Each row of a before or after table is a point. One or more steps were done to the points. Then noise was added and the rows were shuffled. The steps act on columns, c1 being the first. What was done? A step turns or swaps two columns, mirrors them in a line or flattens them onto one, adds a multiple of one to another, or multiplies or shifts one. Angles are multiples of 10 degrees, from the lower column toward the higher: turns from -170 to 170, lines from 10 to 170 but not 90. Use the fewest steps. Two steps may share a column if one is a turn and the other turns, adds or multiplies; they go together, in the order done. Otherwise the lowest column goes first.

Before:
| -48 |  10 |
| -12 |  34 |
|  42 |  39 |
|  10 |  60 |
| -18 | -19 |
|  14 |  43 |
| -25 |   6 |
| -35 |  -4 |
| -16 |  20 |
|  23 |  41 |
| -26 |  -3 |
After (11 x 2):
| -19 |  21 |
|  46 | -12 |
|   9 |  48 |
|  40 | -24 |
|  34 |  12 |
|  -2 |  24 |
|  38 | -43 |
|   6 |  23 |
|  19 |  16 |
|  62 |  -8 |
|  -5 |  38 |
Steps: turn c1 and c2 by -90 degrees

Before:
| -36 | -40 |  55 | -60 |
|   8 |  11 | -16 |  -3 |
|   5 |  18 |  16 | -12 |
|  14 |  -5 |   5 |  -3 |
| -29 | -31 |  43 | -53 |
|   7 | -17 |  -8 | -34 |
|   7 |  -1 |   3 |   2 |
|  22 |   9 |   0 |  -5 |
| -16 |  19 |   6 | -10 |
|   1 |  -7 |  -7 |  15 |
|  -6 | -41 |  13 | -40 |
| -16 |  18 |  -3 |  -8 |
After:
|  15 |   6 |   7 |   2 |
|  -3 |  13 | -13 |   9 |
| -39 |  -6 |  41 |  -6 |
| -12 | -19 | -16 |   6 |
|  -9 |   1 | -19 | -16 |
| -61 | -48 |  51 | -38 |
| -35 |  11 |  15 |   7 |
| -53 | -38 |  36 | -29 |
|   1 |  -3 |   1 |   7 |
|  -3 |  -5 |   5 |  18 |
|  -7 |   3 |  -7 |  22 |
| -11 |  -9 | -18 | -17 |
Steps: swap c1 and c4; mirror c2 and c3 in the line at 130 degrees

Before (14 x 8):
| -16 |  25 |  -6 | -31 |  44 |  -8 | -32 |  29 |
|   5 |  30 |   0 | -18 | -17 | -21 | -19 |   8 |
|  -2 |  -1 |   5 | -10 |  37 |  60 |   2 | -45 |
|  12 |  -6 |  -9 |  12 | -14 |  17 |   9 |  21 |
|  21 |  -2 |   8 | -30 |   3 |  48 |   5 |  33 |
| -42 |   3 | -30 | -23 |  39 |  20 | -30 |   2 |
| -38 |  43 | -17 | -14 |  44 | -11 |  -9 | -43 |
|   2 |   2 |  -6 |  33 |  -7 |   9 |  13 | -25 |
|   4 | -14 |  10 | -19 | -13 | -11 |  31 | -37 |
|  23 |  -8 | -47 |  27 |  43 |  -5 | -15 | -41 |
|  11 | -11 |  14 |  -7 |  15 | -19 |   8 |  27 |
| -11 |  17 |   7 |  30 |  -9 |  27 | -42 |  11 |
| -32 |   4 |   0 | -12 |  42 | -19 |  15 | -36 |
|   0 |  34 | -32 |  34 | -21 |  -8 |   7 | -29 |
After (14 x 8):
|  11 | -11 |  14 |   0 |  15 | -19 |   8 |   1 |
|   5 |  30 |   0 |   0 | -16 | -22 | -19 |   0 |
|  -2 |  -1 |   6 |   0 |  37 |  60 |   3 |   1 |
|  21 |  -2 |   8 |  -1 |   3 |  48 |   5 |  -1 |
|   2 |   2 |  -6 |   0 |  -6 |   8 |  13 |   0 |
| -32 |   4 |   0 |  -1 |  42 | -19 |  15 |   0 |
| -38 |  43 | -17 |   0 |  43 | -11 |  -9 |   0 |
| -42 |   3 | -30 |   0 |  38 |  19 | -30 |   0 |
|  12 |  -5 |  -9 |   1 | -15 |  16 |   9 |   0 |
| -17 |  25 |  -6 |   0 |  43 |  -8 | -32 |   0 |
| -11 |  17 |   7 |   0 |  -9 |  27 | -43 |   0 |
|  -1 |  34 | -32 |   0 | -21 |  -8 |   7 |   0 |
|   4 | -14 |  10 |   0 | -14 | -11 |  32 |   0 |
|  23 |  -8 | -47 |   0 |  44 |  -5 | -16 |   1 |
Steps: multiply c4 by 0; multiply c8 by 0
